Each row is a point. To make a cloud, some directions were put in groups of two or more. Within a group, all points are equally far from the middle, so they leave a hole (a ring in 2 directions, a hollow ball in 3). The other directions are filled evenly. Then the cloud was stretched, turned, moved and blurred a little. How many holes are there, and how many directions does each take, smallest first?

Cloud (14 x 2)
0:  0.29 -0.58
1: -0.65  0.32
2: -0.32 -0.37
3: -0.71  0.39
4: -0.85  0.19
5: -0.24  0.10
6: -0.56 -0.08
7:  0.24  0.17
8: -0.04  0.16
9: -0.18  0.57
10:  0.60 -0.16
11: -0.19 -0.26
12:  0.82  0.00
13:  0.62  0.27
Holes: 0

Cloud (22 x 3)
0:  0.84 -0.55 -0.38
1: -0.10  0.54 -0.28
2: -0.06 -0.35 -0.31
3:  0.18  0.22  0.22
4:  0.13 -0.14 -0.75
5: -0.70 -0.15  0.16
6:  0.59  0.35 -0.49
7:  0.19 -0.32 -0.66
8:  0.13  0.48 -0.48
9: -0.13  0.42  0.35
10: -0.10  0.53 -0.34
11: -0.01  0.49 -0.02
12:  0.12  0.14 -0.80
13: -0.08 -0.21 -0.48
14:  0.28 -0.18  0.26
15: -0.74  0.50 -0.01
16: -0.67 -0.18  0.14
17:  0.54 -0.56 -0.24
18:  0.48  0.42 -0.68
19:  0.59  0.35 -0.46
20:  0.55  0.40 -0.72
21:  0.07  0.24 -0.76
Holes: 1 (2)

Cloud (19 x 3)
0: -0.76 -0.24  0.60
1:  0.12 -0.68 -0.44
2:  0.29 -0.42  0.50
3:  0.00 -0.66 -0.32
4: -0.47  0.75  0.04
5: -0.76  0.04 -0.13
6: -0.28  0.82  0.37
7: -0.30 -0.50 -0.16
8: -0.56  0.14 -0.25
9:  0.03  0.64  0.13
10:  0.11  0.43 -0.24
11:  0.30 -0.71  0.26
12:  0.15  0.41 -0.26
13:  0.02  0.62  0.07
14:  0.46  0.39  0.12
15: -0.35  0.47  0.91
16: -0.12 -0.66 -0.10
17:  0.42  0.40 -0.10
18: -0.16 -0.27 -0.44
Holes: 1 (2)

Cloud (29 x 4)
0: -0.56 -0.07  0.03  0.23
1:  0.08 -0.69 -0.07 -0.67
2:  0.51  0.09  0.14  0.32
3: -0.14  0.63  0.00 -0.80
4: -0.42  0.33  0.18 -0.56
5:  0.33  0.19  0.51 -0.17
6:  0.10 -0.35 -0.67 -0.08
7: -0.31  0.32  0.10  0.46
8:  0.13  0.48  0.50  0.06
9:  0.12 -0.79  0.05 -0.18
10: -0.64 -0.38 -0.04 -0.57
11: -0.70 -0.50 -0.24 -0.25
12:  0.26  1.02 -0.29 -0.23
13: -0.28  0.80 -0.18  0.18
14: -0.38 -0.64 -0.66 -0.16
15: -0.40  0.15 -0.77 -0.02
16: -0.33 -0.51  0.02  0.35
17: -0.22 -0.21  0.19 -0.80
18:  0.55  0.22  0.32  0.06
19:  0.58  0.09 -0.07  0.10
20: -0.22  0.70  0.18 -0.47
21:  0.25 -0.06 -0.71 -0.46
22:  0.18  0.96 -0.33  0.08
23:  0.14 -0.70 -0.41 -0.44
24: -0.10  0.66  0.11 -0.73
25:  0.17  0.14 -0.66  0.10
26: -0.64 -0.31 -0.23 -0.77
27: -0.61 -0.35 -0.64 -0.15
28: -0.13  0.10  0.47 -0.40
Holes: 1 (4)

Cloud (53 x 6)
0:  0.04 -0.43 -0.19 -0.42 -0.53  0.66
1: -0.40  0.10 -0.30  0.36 -0.53 -0.31
2:  0.30  0.07 -0.24 -0.28  0.56  0.04
3: -0.15 -0.46 -0.15  0.87 -0.32  0.23
4:  0.07 -0.21 -0.17  0.32 -0.44 -0.73
5: -0.40  0.49 -0.38  0.19 -0.36  0.01
6: -0.72  1.19 -0.67 -0.28 -0.49 -0.25
7: -0.15 -0.27 -0.29 -0.51  0.24  0.01
8:  0.02 -0.66  0.38  0.22  0.21  0.22
9:  0.09 -0.12  0.57 -0.61 -0.57 -0.34
10: -0.54 -0.05  0.38  0.53  0.44 -0.03
11:  0.47 -1.11  0.61  0.36  0.49  0.33
12: -0.12 -0.32  0.29  0.20  0.53 -0.31
13: -0.04  0.55 -0.84  0.38 -0.10  0.22
14: -0.14  0.79 -0.56  0.09 -0.25 -1.08
15:  0.04 -0.29 -0.12 -0.49 -0.03  0.33
16: -0.16 -0.07 -0.39 -0.32 -0.10 -0.52
17:  0.90  0.07 -0.42 -0.44 -0.35  0.30
18:  0.18  0.01 -0.80  0.16 -0.21  0.46
19:  0.01 -0.16 -0.11 -0.28  0.28 -0.66
20:  0.34  0.28 -0.03 -0.83 -0.12  0.45
21: -0.18  0.41  0.11 -0.75  0.04  0.31
22:  0.42 -0.45 -0.20 -0.15  0.14  0.75
23: -0.10 -0.19 -0.15  0.62 -0.41 -0.25
24:  0.15 -0.59  0.05 -0.15 -0.28 -0.32
25:  0.09 -0.24 -0.05  0.32 -0.04 -0.03
26: -0.02  0.65 -0.27 -0.02 -0.54 -0.01
27: -0.36 -0.47  0.22  0.01  0.10 -0.10
28: -0.04  0.90 -0.57  0.08 -0.45 -0.19
29:  0.71 -0.47  0.44  0.03 -0.46  0.33
30:  0.52 -0.23  0.07 -0.62 -0.29  0.84
31:  0.25  0.55  0.02 -1.29  0.20  0.04
32:  0.38 -0.16  0.35  0.25 -0.31  1.07
33: -0.14  0.60 -0.03  0.45  0.24  0.03
34:  0.23 -0.94  0.22  0.01 -0.18 -0.30
35:  0.42  0.30  0.26  0.38 -0.37  0.62
36:  0.07 -0.62  0.10  0.63 -0.04  0.08
37: -0.21 -0.82 -0.10 -0.03  0.01  0.16
38:  0.59  0.81 -0.20  0.01  0.08  0.80
39:  0.06  0.12  0.22 -0.53  0.24  0.50
40:  0.37  0.52  0.24 -1.13  0.40 -0.48
41:  0.69 -0.07  0.11 -0.36 -0.47 -0.45
42: -0.23  0.94 -0.49 -0.43  0.12 -0.67
43: -0.37 -0.06 -0.14  0.25  0.57 -0.27
44:  0.90  0.02 -0.10 -0.12 -0.60 -0.85
45:  0.44  0.61  0.17 -0.76  0.48  0.00
46:  0.29 -0.04  0.16 -0.09  0.63  0.59
47: -0.36  0.58 -0.17  0.05  0.13  0.17
48:  0.52  0.57  0.04  0.33  0.01 -0.60
49:  0.48 -0.84  0.11  0.32  0.73  0.00
50: -0.35  0.29  0.14  0.50  0.03  0.48
51:  0.09  0.49  0.05 -0.66  0.46 -0.94
52:  0.73  0.23 -0.09  0.03 -0.07  0.39
Holes: 0
